Each row of a before or after table is a point. One or more steps were done to the points. Then noise was added and the rows were shuffled. The steps act on columns, c1 being the first. What was done? A step turns or swaps two columns, mirrors them in a line or flattens them onto one, adds a multiple of one to another, or multiplies or shifts one. Angles are multiples of 10 degrees, from the lower column toward the higher: turns from -170 to 170, lines from 10 to 170 but not 90. Use the fewest steps. Two steps may share a column if one is a turn and the other turns, adds or multiplies; they go together, in the order done. Otherwise the lowest column goes first.
(in the rows, 100 means zero)

Before, 9 rows:
[[105,92,79],
[90,97,100],
[104,94,89],
[92,93,94],
[92,100,104],
[82,102,100],
[85,100,107],
[109,101,87],
[111,102,68]]
After:
[[103,107,111],
[102,111,100],
[91,99,37],
[111,120,101],
[96,90,60],
[107,119,120],
[94,99,68],
[96,86,3],
[97,114,83]]
Steps: turn c1 and c2 by -120 degrees; multiply c2 by 1.3; multiply c3 by 3

Before, 14 rows:
[[112,76,155,32,106,128,139,94],
[35,85,78,108,41,63,148,113],
[63,73,149,118,116,146,95,141],
[116,177,137,52,36,79,159,99],
[124,138,146,32,121,36,65,44],
[128,126,64,39,140,112,127,55],
[89,165,78,122,110,120,106,116],
[97,81,97,103,92,96,141,97],
[116,105,104,85,83,35,145,79],
[70,87,129,81,85,94,81,139],
[46,88,87,136,143,85,133,146],
[130,88,108,103,108,111,64,135],
[131,125,71,122,111,69,158,82],
[76,144,130,27,127,50,128,145]]
After:
[[85,108,120,86,81,82,132,142],
[156,165,131,35,52,72,73,60],
[141,80,98,93,103,100,96,107],
[153,113,98,112,124,101,63,70],
[143,110,100,143,138,98,149,145],
[131,159,144,126,26,63,118,116],
[141,96,136,84,84,74,74,78],
[107,166,76,108,123,117,111,82],
[60,106,100,108,103,100,77,137],
[61,106,161,122,30,53,83,32],
[138,77,118,105,30,86,80,108],
[102,97,106,116,120,96,132,150],
[160,95,103,39,105,98,156,119],
[123,99,73,140,37,124,68,47]]
Steps: turn c1 and c7 by -100 degrees; turn c2 and c8 by -30 degrees; flatten c3 and c6 onto the line at 140 degrees; swap c4 and c5

Before:
[[98,149,103,78,94,67,90,34,129,93,150,142,139,113],
[134,81,108,59,74,40,60,83,123,115,151,146,117,99],
[102,120,53,68,139,96,195,140,82,157,75,78,44,101],
[114,101,147,7,114,97,112,87,128,117,92,138,135,98],
[149,156,139,95,124,68,101,162,122,124,121,71,101,92],
[130,125,60,42,126,78,128,134,98,83,139,50,114,77],
[104,74,115,101,122,86,74,93,148,81,85,149,141,128],
[100,106,111,71,60,132,84,76,123,88,85,128,83,104],
[75,88,142,73,117,107,30,80,86,131,75,145,147,87],
[76,96,123,84,120,97,187,147,38,104,72,52,47,147],
[100,89,104,95,113,130,170,137,84,166,80,8,78,158],
[60,70,139,75,98,114,119,80,132,113,124,140,121,57],
[94,126,111,31,155,45,100,129,145,124,112,38,64,84],
[74,115,107,52,107,109,80,133,125,116,142,137,113,131]]
After, 14 rows:
[[130,120,100,43,125,78,104,63,84,95,143,53,91,77],
[72,57,141,83,120,97,172,62,57,73,75,53,53,146],
[75,128,93,53,102,106,86,79,111,67,144,137,136,133],
[105,99,129,69,137,97,152,93,72,31,75,76,132,101],
[136,100,83,62,74,40,72,126,129,98,153,142,142,97],
[75,84,82,72,114,109,65,132,97,84,75,144,191,86],
[149,158,107,95,124,70,122,58,83,48,121,69,137,91],
[104,112,93,104,122,87,87,95,155,121,84,145,113,129],
[99,120,97,73,61,132,90,115,111,124,86,128,62,105],
[102,83,130,94,113,128,154,102,95,24,78,6,180,156],
[100,161,95,76,94,67,94,152,91,137,151,143,130,115],
[93,150,100,28,156,44,104,89,119,62,109,40,100,86],
[61,99,119,77,98,114,132,123,144,97,125,142,142,61],
[115,120,116,8,114,100,130,118,120,91,91,135,160,96]]
Steps: turn c2 and c9 by -40 degrees; flatten c3 and c7 onto the line at 60 degrees; add 1.5 times c10 to c13; turn c8 and c10 by -150 degrees
